Every row gives one point. The ring and each string are closed loops that go straight from each point to the next, and from the last back to the first. Before rounding, they use only three directions, however many columns there are. How many times does the string pass through the ring? Passing back the other way cancels.

Ring:
[[ 56  13 -24  -6]
 [ 43  47 -28  -3]
 [ -4  73 -20  -7]
 [-42  59 -15 -19]
 [-64  13 -12 -36]
 [-51 -33  -1 -39]
 [ -4 -61  11 -29]
 [ 37 -47   2 -17]]
String:
[[-35 -71 -13 -48]
 [-37 -44 -49 -55]
 [-16 -10 -13 -28]
 [-40 -37  51 -19]
 [-58 -50  34 -33]
 [-60 -53 -21 -54]
 [-42 -40 -40 -52]
 [-44 -59 -27 -53]
 [-43 -90  -5 -52]
 [-21 -53 -51 -54]
 [ -9 -29 -32 -38]
 [ -8 -89 -20 -48]
 [ -6 -43 -33 -40]
 [ -5  -9 -19 -27]
 [ -3 -30  44  -9]
 [-23 -91  51 -27]]
Times through: 2
String:
[[ 30  14 -40 -19]
 [ 30  12  12  -1]
 [ 73  19   6  11]
 [ 89  28 -46  -1]
 [ 58  28 -64 -17]
 [ 30  24 -47 -19]
 [ 39  39 -80 -25]
 [ 19  28 -27 -14]
 [ 28  40  28  11]
 [ 53  88  -2  19]
 [ 39  81 -59  -7]
 [ 23  56 -69 -21]
 [ 11  29 -32 -18]
 [ 28  42  22   9]
 [ 51  56   5  13]
 [ 58  48   0  11]
 [ 77  48 -56  -3]
 [ 51  25 -73 -22]]
Times through: 3

Ring (7 x 9):
[[ 48 -13   4  12   5 -10  -7  25  14]
 [ 46  35  11   2   7   3  -8  27   6]
 [ 11  57  19 -10   6  11 -10  18  -2]
 [-37  40  22 -18   5   9 -11   2  -7]
 [-59 -12  25 -11   1  -3 -13  -4   1]
 [-33 -49  23   6  -2 -13 -13   5  13]
 [  9 -49  13  14   0 -16 -10  16  17]]
String (19 x 9):
[[ 29  19 -13  -8  13  -4  -1  12  -1]
 [ 61  41  -9  -4  13   1  -1  24   1]
 [ 72  61  19   6   5   9 -10  39   8]
 [ 43  52  43  10  -2  12 -18  39  12]
 [ 61  79  17  -2   8  14  -9  34   1]
 [ 44  74   7 -10  11  12  -6  24  -4]
 [ 31  88  35  -6   3  20 -14  31   0]
 [  7  55  43  -1  -1  14 -17  26   4]
 [ -2  17  25  -1   2   2 -13  16   5]
 [  5  29 -10 -16  14   0  -2   5  -6]
 [  6  79  12 -20  11  15  -7  13 -10]
 [  7  93  35 -14   4  22 -14  22  -6]
 [  4  59  47  -1  -2  16 -19  27   4]
 [  1  16  21  -2   3   1 -11  15   5]
 [ 13  22  -8 -12  12  -2  -2   8  -3]
 [ 44  59  -9 -13  15   6  -1  18  -5]
 [ 60  71  20   1   6  12 -10  36   4]
 [ 29  34  37   8  -1   7 -16  31  11]
 [ 12  13  15   0   4  -1 -10  17   6]]
Times through: 3
String:
[[ 11  23  23   0   3   3 -12  19   6]
 [ 12  25  -1 -10  10   0  -4  11  -2]
 [ 19  56  -6 -18  14   6  -2  11  -8]
 [ 15  85  19 -16   9  17  -9  19  -7]
 [ 12  95  41 -10   2  23 -16  27  -3]
 [  7  57  50   2  -4  16 -20  29   6]
 [  7  25  21  -2   3   3 -11  18   4]
 [ 16  24   5  -6   8   0  -6  14   1]
 [ 38  34  -8  -8  13   0  -2  16  -1]
 [ 65  43 -13  -4  14   1   0  25   1]
 [ 82  48   3   6   9   3  -5  36   8]
 [ 59  39  28  12   1   6 -13  38  13]
 [ 25  25  36   9  -2   5 -16  30  12]
 [ 18  23  20   1   3   2 -11  21   6]]
Times through: 2

Ring (7 x 14):
[[ 43  29 -32   9 -15 -24  33   0  -2 -27 -37 -10 -67 -26]
 [ 10  74 -18  32  -8 -29  13 -18  16 -39  -6  -9 -66 -49]
 [-60  82  17  38  13  -4 -11 -29  27 -41  22   6 -24 -58]
 [-95  42  40  18  29  27 -13 -22  21 -31  20  19  17 -42]
 [-85 -11  41  -8  32  47   2  -4   3 -18  -4  24  35 -16]
 [-28 -47  15 -28  17  39  29  14 -15  -9 -39  16  15   6]
 [ 29 -28 -19 -20  -4   7  42  16 -17 -13 -54   1 -31   0]]
String (32 x 14):
[[-81 -57  66 -28  40  74  22   6 -12 -12 -11  28  58  12]
 [-89 -39  14 -27  30  48  -5   9  -3  -2 -31  31  46 -11]
 [-69 -10 -13 -15  17  22  -9   6   3  -6 -34  24  17 -26]
 [-38  12   0   0  11  12   7  -3   4 -20 -20  11  -8 -26]
 [-36  -7  72   1  26  47  38  -9  -5 -34  11   8  11   0]
 [-62 -36  85 -14  37  69  35  -3 -10 -26   7  18  41  11]
 [-31  -5  62   1  23  42  36  -8  -5 -33   6   8   6  -2]
 [-42  -1  10  -6  15  22  11   0   1 -18 -20  14   2 -19]
 [-55 -12 -20 -16  13  17  -5   8   1  -5 -40  21   9 -25]
 [-30   0  20  -3  14  23  21  -2  -1 -23 -15  10  -4 -15]
 [-27 -14  31  -8  17  32  29   1  -6 -22 -16  10   2  -5]
 [-25  -6  16  -6  13  23  23   0  -4 -21 -20   9  -5 -12]
 [ -8 -17  52  -5  17  38  47  -2 -11 -30  -7   4  -3   6]
 [ 10 -73  60 -32  20  59  69  16 -31 -20 -29   7  13  37]
 [  6 -80   4 -44  10  41  48  28 -30  -1 -62  13   9  25]
 [ -6 -60 -38 -40   3  19  23  28 -20   6 -75  16  -1   3]
 [ -6 -48 -45 -36   1  12  18  26 -16   5 -74  15  -7  -4]
 [ 18 -66 -27 -41   0  21  40  29 -26   1 -73  10  -9  13]
 [ 46 -73  25 -35   5  38  75  23 -35 -15 -50   0 -14  35]
 [ 20 -22  49  -7  11  33  61   2 -17 -32 -13  -2 -18  13]
 [-16   5   4  -2   8  12  21   0  -1 -22 -23   6 -17 -18]
 [  9 -16  38  -6  11  28  50   1 -13 -29 -16   1 -16   5]
 [ 31 -59  41 -26  10  42  70  15 -29 -21 -34   1  -9  29]
 [ 22 -77  20 -39   9  42  61  25 -32  -9 -53   7   1  30]
 [ -9 -70 -26 -44   7  28  28  29 -23   6 -72  17   7  10]
 [-13 -87 -10 -51  12  42  35  32 -28   7 -71  20  20  21]
 [-11 -72  42 -35  21  56  52  18 -26 -12 -36  13  21  27]
 [-17 -54  57 -25  24  56  51   9 -21 -20 -20  12  19  22]
 [-25 -19  41  -9  19  38  34   1  -9 -24 -12  10   5   0]
 [-43  -8  -6 -11  13  19   6   4   0 -12 -32  16   2 -20]
 [-68 -28 -27 -26  16  23 -11  14  -1   3 -50  27  22 -22]
 [-82 -50  11 -33  28  50   0  14  -7   1 -38  31  46  -5]]
Times through: 0
